Every row gives one point. Before rounding, the points of a table are all equally far from one centre. They may lie mostly on one side of it. Where is the centre, to within rounding?
In the rows, zero is written as 128.

Points (7 x 2)
[[102 129]
 [160 160]
 [ 98 176]
 [ 91 153]
 [157 170]
 [157 141]
 [106 183]]
Centre: [126 155]

Points (13 x 8)
[[131 117 125 131 112 148  86 121]
 [155  92 155 105 181 114  97  50]
 [132 106 100  68 159 131 102  68]
 [126  76 139 152 179 107 110  73]
 [124 135  66 140 169 141  99  90]
 [170 103  70  96 160  97 124  80]
 [152 106 116 111 179 101 146  51]
 [177 104 132  97 198 154 143  94]
 [126  99 156  87 156  76 117 102]
 [136 159 107 101 132 120 143  88]
 [127 106 154 161 197 118 116  77]
 [149  80 115 125 117 100 106 129]
 [161 129 100 145 115  95 131 108]]
Centre: [152 121 122 120 168 117 104 105]

Points (17 x 14)
[[174 186 139 146  97 151 101 177 118 143 146 162 140 137]
 [122 152 115 189 136 182 115 157 119  71 118 184 129 161]
 [133 178 101 146 173 138  76 172 100 150 104 181  81 143]
 [114 218 123 132 169 166 118 127 118 104 113 130  98 215]
 [135 171 139 129 155 167 149 155 156  83  97 137 149 168]
 [125 157 154 148 132 153 121 123  99 123  73 180 103 108]
 [181 178 138 127 135 173 154 126  96 134 125  99 132 154]
 [130 158 120 147 110 154 135 103  76 130 133 123  60 208]
 [178 166 122 133 158 152 108 130  91 127 114 136 122 228]
 [109 145  82 140 126 181 123 175 130 103 112 108 126 121]
 [121 156  57 145 156 156 135 172 150 104 130 165 132 158]
 [ 93 172 135 113 141 143 119 131 133 128 150 129 121 227]
 [100 158 154 154 117 144 103  85 130 141  86 169  98 180]
 [117 203 119 175 135 185 126 173 122 131 102 125 139 188]
 [150 168 132 122 102 197 158 145 148 100 115 182 128 161]
 [126 176 111 176 123 111 119 191  83 128 117 138  82 175]
 [154 186 169 122 100 162  95 153 127 127 118 174 151 159]]
Centre: [134 163 118 139 133 155 114 136 119 122 126 146 103 160]

Points (28 x 24)
[[178  88 178 154 115 146 110 132  81 103 133 118 105 229 119 149 154  78
  110 164 155 141 120 142]
 [134 108 129 130 113 143 172 112  83 104 145 106 124 203 151 146 153 100
   96 127 160 187 210 103]
 [156 110 126 153 143 142 105 144  89 121 192 144  61 178 193 156  97 127
  101 137 109 166 106 166]
 [144 115 159 134 145 111 119 142  66  86 178  83 137 194 160 166 162 105
  136 167 138 155 149  88]
 [116 167 120 127 130 130 166 124  80  98 110 147  90 187 126 157  98  62
  114 123 172 169 176  97]
 [175 138  66 177 110 159 150 164  80 123 160 108 100 193 185 159 132 132
  114 110 156 166 157 143]
 [148 111  71 184 154 123 151 132 122 133 162 128 129 165 158 154 106  72
  159 184 167 153 148 161]
 [157 185 116  88 126 160 139 122  86  87 159  82 115 179 152 154 139 116
  111 134 174 130 124  84]
 [141 120 145 130 127 155 128 150  59 106 192 185 117 170 160 145 121 145
  105 146 133 187 163 152]
 [152  77  68 108 106 141 114 114 136 176 130  92 100 169 137 115 135 107
  122 103 159 162 111 126]
 [169 159 114  97 106 170 203 110 127 123 168 139 131 178 131 122 132  97
  139 110 121 135 116 115]
 [146 123 120 103 103 172 126 160 110 167 157 130 106 167 171 140 169 108
  112 122 153 156 100  68]
 [141 166 151 105 112 173 165 152  43 150 164 101 112 168 162 141 137 119
  116 130 126 180 133 140]
 [169 133 118 172 108 107 112 181 132 160 151 127 121 141 172 152  85 101
   98 103 108 172 109 119]
 [163 145  85 177  84 159 160 130  98 148 184 138 101 198 164 133 138 127
  113 119 178 148 121 123]
 [145 122 137 124 110 118 142 150  73 128 182 154 105 222 176 171 136  93
  120 131 144 184 204 144]
 [148  79 119 144 120 165 123 134  65 187 180 161  93 178 143 122 130 108
  101 149 108 166 117 139]
 [159 115 152 118 135 133 133 174  86 140 133 116 117 165 176 132 190 112
   97 135 125 190 178 101]
 [139 134 118 114 145 107 144 116  55 162 145 110  68 197 160 144 121 118
  124 145 171 205 153 142]
 [143 123  94 170 143 156 119 188 120 164 167 113 127 180 175 166 146  94
  110 149 117 184 127  99]
 [170 120 145 173 118 136 134 176 160 116 183 146 108 192 165 109 131 122
  113 156 132 171 162 125]
 [179 110  84 164 123  99 132 116 131 128 155 133 106 212 126 195 143 140
  108 136 159 175 151 103]
 [121  79 113 155 105  95 159 123 119 133 139 149  91 204 146 159 168  91
  101  84 137 159 131 144]
 [144 130  84 114 123 155 135 121 106 172 179 145 135 232 142 132 105  91
   88 151 134 169 119  89]
 [204 106 130 174  91 155 130 146 132 142 177 158 131 210 182 170 146  92
  105 136 129 152 143 116]
 [175 102 137 142 151 118 112 152 110 128 188 122 104 194 180 137 113  59
   98  95 171 159 158 105]
 [123 158  99 122 117 186 133 125 115 133 171 149 103 201 171 180 123 156
  127 146 109 185 151 161]
 [143  86 137 136 127 148 172 158 124 154 210 131 137 190 166 152  96 108
  109 146 115 135 166 128]]
Centre: [149 125 116 128 115 132 122 126 104 119 136 127 115 170 151 145 121 100
 123 141 129 144 141 132]

Points (27 x 24)
[[137 136 140  94 167 155 131 159  97  91 137 109 124 172  90 170 171 176
  146 136 151 138 170 193]
 [132 105 149 160 129 110 124 188  98 147 132  99 127 117  71 189 160 112
  153 160 160 132 168  86]
 [122  81 143 104 124  96 121 116 118 134 107  76 183 101 107 209 113 176
  140 111 127 177 103 114]
 [106  70 126 100 119 133 140 138  55 137 116  96 161 100  77 146 137 157
  169  98  94 182 118 117]
 [117 112  93 134 169  94 130 171  86 119  93 100 153 107 144 196  91 138
  136 138 116 143 156 136]
 [136 161 138 133 103 118 120 189 142 129  88  71 153 126 112 133 141 195
  153 141 129 110 100 164]
 [107  74 149 108 123 145  84 113  78 154 156  55 156 100 108 191  95 133
  150 130 181 129 100 167]
 [147 166 170 110 124  88 133 178 108 174 159  86 130 143 110 217 148 101
  182 122 146 130 148 165]
 [104 139 155 101 145 133 143 146  73 129 115 151 166  97  43 156 111 133
  173 123 145 137  86 134]
 [133  96 132  99 137  94 173 136  64 118 130 106 147  95  98 198 119  83
  118  89 111 104 118 185]
 [137  81 174 115 192 139 114 117  92 155 166  62 161 131 102 155 131 163
  123 123 170 114 113 139]
 [114  88 156  97 123 140 163 178  73 163 143 128 185 123 101 156 113 162
  168 106 138 144  74 121]
 [102 149 172  86 133 102 154 171 133 144  67  73 110 111  91 182  73 165
  150 137 123 126 159 168]
 [ 62 127 155 112  70 129 124 187 129 146 136 118 153 129  83 186 124 151
  189  90 152 169 109 140]
 [110 143 163 143 148 163 118 171  97 135 106  50 161 163  87 167 164 158
  176  93  93 164 123 151]
 [ 99 122 189 116 134 133 164 141  97 140 101  86 146 118 109 204  72 167
  157 136 189 113 126 175]
 [132 106 150 140 117 152 111 172 123 132 166 141 146 159  91 153  71 134
  167 146 106  98 163 127]
 [ 89 151 164 131  78 148 103 146  98 155 100  81 106  91  68 152  91 175
  163  93 150 163 124 147]
 [115 125 103 119 158 118 107 143  97 146 110 116 191 113  98 163 117 209
  125  99 142 145 147 120]
 [145 109 188 102 141 132 158 182 114 139  70  88 203  98 102 198 146 145
  133 128 125 149 137 128]
 [168  85 217  83  97 141 133 171 144 116 160  97 175 135 110 146 143 148
  148 135 143 137 118 133]
 [145 105 168 130 113 152 176 150  94 143  88  91 148 132  88 160 119 182
  109 175 158 155  95 179]
 [104 116 136 139 109 139  92 116 130 113 114  79 165 109  62 175 130 188
  163 141 133 188 109 147]
 [114  98 114 117 132 131  99 152 139 160 119  85 162 127  66 161  85 155
  161 105 141 158  81 101]
 [123 162 160  97 100 144 104 211  69 110 137  53 195 143 113 193 119 136
  146 138 108 125 113 175]
 [105 108 124  57 161  95 114 191  87 108  94 109 158  94 118 173 113 109
  158 135 122 114 111 120]
 [132  70 146  95 112 131 117 151 115 146 117  95 126 108  54 164  78 145
  188 158 138 139 116 194]]
Centre: [114 122 150 107 117 129 126 151 103 135 131  92 137 128 102 163 128 133
 128 124 130 134 134 148]

Points (30 x 24)
[[126 103 103 161 149 136 189 128 108 118 149 143 141 142 155 142 139 189
   97 131  95 127 110 155]
 [104 141 100 102 149  96 179 149  91 145 156 125 128 190 157 137 151 166
   48 133  95 108 114 109]
 [132 142  97 155 161  69 108 155 121 110 150 152 127 167 112 111 149 154
  114 108  60 148  96  59]
 [164 129 144  90 127  76 151 174  88 163 132 119 131 175 101 137 145 136
   82 123  59 101 140 101]
 [194 170 117 118 147 101 151 148  60 132 151 157 106 137  92 139 169 153
  119  78  86 102 139 107]
 [162 109 117 172 180 119 167 144 105  98  86 132 112 152 150 166 161  92
   91  75  45 142 108 116]
 [117 143 133 175 148  64 144 127 134 148  82 107 129 125 149 139 141 157
   67  70  85 130  98 138]
 [169 138 105 134 141 123  84 110 100 145 172 114 134 158 114 179 141 121
  130 107  76 153 121 108]
 [133 148  98 109 142  87 173  99 110 132 159 137 178 116 127 115 205 111
   90 116  68 177 120 133]
 [170 152  96 122 174 101 159 109  90 122 112  81 103 123 127 156 160  94
  140 117  80 177 141 140]
 [177 131 126 143 167 100 202 157 111 108 156 111  80 136  84 159 137 132
  134  99 107 129 139 144]
 [103 131 103 140 155 104 151 174 113 106 115 111 169 149 134 170 177 146
  104  81  53 116 112 127]
 [134 138 128 159 135  81 169 182 140  87 169 131 109 148 123 127 167 126
   93  73  40 173 114  71]
 [179 140  78 148 107  75 144 120 110 153 134 111 105 193 134 156 204 135
   59  98 123 149 120 116]
 [180 108 106 125 150  57 148 130 107 104 110 130 176 124 179 113 181 142
   95 127  63 146 122 114]
 [149 141  81 158 140  99 129 144 103  79 106 132 137 156 129 188 157 142
   77  74  60 184 107 129]
 [127 157 102 128 164 124 157 123  76 106  94 130 167 152 113 175 179 122
  127  84  86 133 107 142]
 [122 129 115 162 176  90 121 139 110 104 151 142 133 157  90 103 198 118
  126  97  49 133 119 111]
 [201 136 152 117 181  86 201 160 109 147 152 145 135 148 157 138 143 161
  102 140  71 154 122  97]
 [130 156 101 123 152  62 191 168  83 145 115 108  85 157 106 163 128 102
  108 141  78 162  74 123]
 [118 138 108 148 123  45 162 136  99 135 157  99 118 165 105 122 162  51
   95  84  76 175 113  78]
 [160 169  97 120 166  56 135 155  84 124 146 167 180 121 166 121 127 135
   89 110  61 155 142 141]
 [143 157 101 162 141 130 147  96  66 134 131 137 114 116 108 117 178 101
   95 106  32 140 118 107]
 [115 163 103 169 151  99 132 145  90 123 154 146  97 156 134 129 144 157
  126 114  30 114  80 125]
 [121 136  95 167 146 105 183 136  84 150 149 151  95 170 129 182 140  72
  105 114  38 181 115 123]
 [142 159  98 124 136  82 164 148  74 174 135 156 123 106 115 175 139 146
   76  82  54 123 128 161]
 [160 160  77  90 147 106 188 137  83 172 143 147 132 128 137 129 188 129
   55 106  75 132 123 146]
 [122 178 136  97 124 111 141 137  65 128 141 113 168 152 108 145 150 119
  128 108  58 180 108 109]
 [150 164  72 135 122 102 161  97  97 103 142  92 121 113 127 153 180 103
  115  91  72 119 157  94]
 [155 138 100 164 159  68 158 146 132 115 113 115 163 139 116 194 125 165
  109 108 107 140 113 152]]
Centre: [144 136 120 139 138  88 157 139 101 128 141 137 119 146 141 138 149 119
  97 102  97 148 120 117]

Points (31 x 24)
[[172 138 114 180 163 151 171 125 133 132 195 148 136 154 122 101  90 136
  109 200 122 172  92 145]
 [193 142 120 177 162 192 101 162 123 172 140 170 169 158 145 108 102 115
  107 150 136 166 136 191]
 [205 162 105 136 123 134  83 129 121 124 130 118 118 143 130 132 130 111
  139 174 110 171  92 161]
 [176 147 128 209 159 151 132 130 147 158 164 195 157 169  85 129 129 107
  128 174 114 163  75 166]
 [174 123 134 197 120 154  91 127 129 125 138 110 140 167 134 127  95  64
  126 137 151 180 107 155]
 [182 152 178 206 169 200  95 143 160 137 163 124 163 138 136 126 110 129
  114 187 173 124 158 141]
 [196 163 131 210 116 171  86  54 172 148 149 116 133 153 130 138 113 103
  116 142 131 155 110 152]
 [192 138 147 184 137 191 146 131 173 165 142 144 149 133 143 113 135 106
  108 191 104 194 121 184]
 [195 172 111 198 168 136 108 107 146 150 119 152  90 139 131 141 133 115
  140 198 149 139 114 145]
 [180  94 124 177 169 155 119 104 136 127 122 182 130 149 117 135  67 134
  107 153 114 135 117 134]
 [206 171 159 184 130 105 124 128 165 164 165 159 125 163 132 128 104 122
  112 187 123 163 114 142]
 [192 150 129 183 166 126 116 118 130 166 105 147 125 165  80 119 101  88
  123 165 144 162  98 132]
 [196 150  99 175 150 135  78 141 107 128 151 147 126 155 119 114  95 109
  109 156 167 148 123 177]
 [202 120 102 192 158 146 133 140 156 136 186 169 150 159 113 130 131  98
  136 203 121 158 126 177]
 [192 130 138 178 164 158 144 116 150 102 139 164 143 143 100  96  90 115
  159 171 165 156  84 150]
 [219 124 103 156 172 160  89 141 141 150 149 121 123 155 122 126 115 102
  115 151 158 164  90 173]
 [185 134 129 194 157 182  88 123 141 136 135 157 132 127  99 142  96 106
  125 202 100 132 145 156]
 [223 127 158 185 133 175 116  96 131 187 144 167 149 126 112  98 101 114
   99 179 109 150 111 167]
 [185 110 117 190 148 154 117 131 140 184 117 162 118 129 157 119  85 119
  117 166 169 150 111 175]
 [200 140 129 177 149 158 120 116 195 137 185 133 132 165  92 148 123  70
  111 158 118 131 117 161]
 [169 117 157 169 133 120 135 131 126 134 129 158 152 155 123 161  69 110
  127 181 164 171 125 152]
 [203 121 130 171 134 189 140 108 149 138 124 144 129 161 111 153 140  78
   96 133 154 143  94 200]
 [169 180 126 187 150  98 118 100 108 157 159  99 110 146 113 116 114 100
  109 172 132 167 114 151]
 [196 171 116 196 131 163 135 105 141 155 163 141 118 131  82 126 113 121
  115 187 133 175  78 160]
 [152 107 150 167 156 146  91 130  80 127 156 118 145 133 138 111 113  80
  124 165 164 182 130 128]
 [216 137  73 176 147 151 103 132 124 139 168 144 147 152  99 100 111 112
  103 154 132 119  96 197]
 [217 169 143 181 129 151 111 104 137 132 118 157 124 145 124 121 117  99
   93 195 109 170 125 110]
 [198 171 130 149 153 185 122 133 161 139 112 164 137 122 108 157  99 146
   89 188 128 151 109 158]
 [198 107 141 164 133 146 122 165 132 154 178 164 144 159 129 168  97  92
  120 145 125 166 131 139]
 [197 153 107 192 120 138 141 134 156 149 145 109 146 110 120 104  95 109
  165 165 114 167  77 166]
 [198 162 154 158 129 172 149 127 176 120 127 114 116 174 155 150 127  95
   85 164 174 123 127 163]]
Centre: [163 141 130 170 139 155 130 115 133 146 144 131 172 143 138 125 144 124
 119 155 135 122 111 137]

Points (27 x 24)
[[136 162 147 122 119  87 100 129 128 142 129 176 143 155  91  74 121  91
  126 110  64 172 153  88]
 [150 166 140 111 149 155  97 110 141 194  89 150 102 133  86 137  91 137
  153 120  55 161 159 109]
 [120 171 112 134 112 157 102  83 111 150  88 144  96 182 134 129  63 108
  135  97  55 169 179 114]
 [108 145 126 136 132 125  62  87 162 178  76 105 122 119 117 107 113 100
  130 117  54  78 125 147]
 [112 171 120 137 103 150 127  53  88 158 102 118 143 103 124 137  58 130
  128 104  49 146 183 132]
 [122 137 135 126 125 124 122 169 115 171  93 195 125 136 117 141 129 111
  145 140  71 122 149 121]
 [137 167  95 114 124 104  62  95 107 140 110 150 144 171 130  95  90  53
  153 119  49 148 161  88]
 [116 156 121 163 108 108 108  81 123 178  92 177 140 151 134 167 148 102
  162 118  86 156 167 128]
 [122 146 106 108 124 126  94 177 125 183 100 103 123 152 130  73  95  98
  130 119  82 168 155 117]
 [144 130 121 133  95 152  75 111 146 214  73 184 149  99 115 112 109  96
  161  99  79 140 178 124]
 [135 116  99  92  76 123  91  85 107 103  96 185 120 135 154 123 126 125
  150 109  86 159 174 104]
 [128 143 104 143  77 132  87 114 137 169 100 165 122 120  94 105 176  90
  148 134  51 196 134 131]
 [156 155 101 100 145 148  98 148 112 174 114 166 147 107 155  75 114 110
  144 138  80 168 167  85]
 [162 181 156 114 134 118  63 112 107 163  95 172 148 115  90  88  82 118
  143 138  78 146 141 103]
 [101 166 119 103 116 157  95 113 161 141 125 178 116 135 106  88  86 101
  165 152 113  98 170  87]
 [112 135 147 123 104 111  65  97 110 170  94 146 122 144 101 128 100 123
  158 143  56 211 123 128]
 [124 123 135 132  64 115  75  65 101 169 136 172 119 128 141 108 154 117
  171  87  49 140 149 127]
 [156 159 151 117 139 123  75 125 127 191 128 108 128  83 103 103 114  74
  164 152  83 142 140 105]
 [168 133 105 100 135 129  69 156  90 169 104 123 141 146 102 126  94 145
  147 143  59 152 156 129]
 [131 162  98 150 133 153  95 107 142 220 111 128 106  89  93 109 141 105
  155 163  56 143 178  93]
 [129 130 109  96 113 114 120 124 124 204 112 189 111  87 114  99 121  92
  142 128  71 136 181  81]
 [161 170 140 131 112 133 105 102  75 126  93 172 134 106 136  95  88 112
  185 137  43 130 148  85]
 [145 139 129 111 103 144  80 115 118 188  83 184 129 124  86 152 114 108
  176 110  94 137 160  81]
 [ 97 149 124 153 124 198  93  64  96 163  99 151  95 111 105  79  95  94
  135 142  52 169 137 132]
 [181 111 127 128 104 137  62  95 129 184  60 132 102 106 128 117 102 129
  155 136  42 115 156 104]
 [ 92 180 109 132  91 152  90  73 146 145 134 167 105  79 128 114 146  88
  117  89 101 151 168 119]
 [140 133 139 114 109 145  77 140 139 175  86 115 132 148 136  80  65 100
  185 155  87 161 149 104]]
Centre: [123 137 108 141 108 135  96 102 126 149 118 136 129 120 118 107 107 114
 140 125  73 137 153 114]
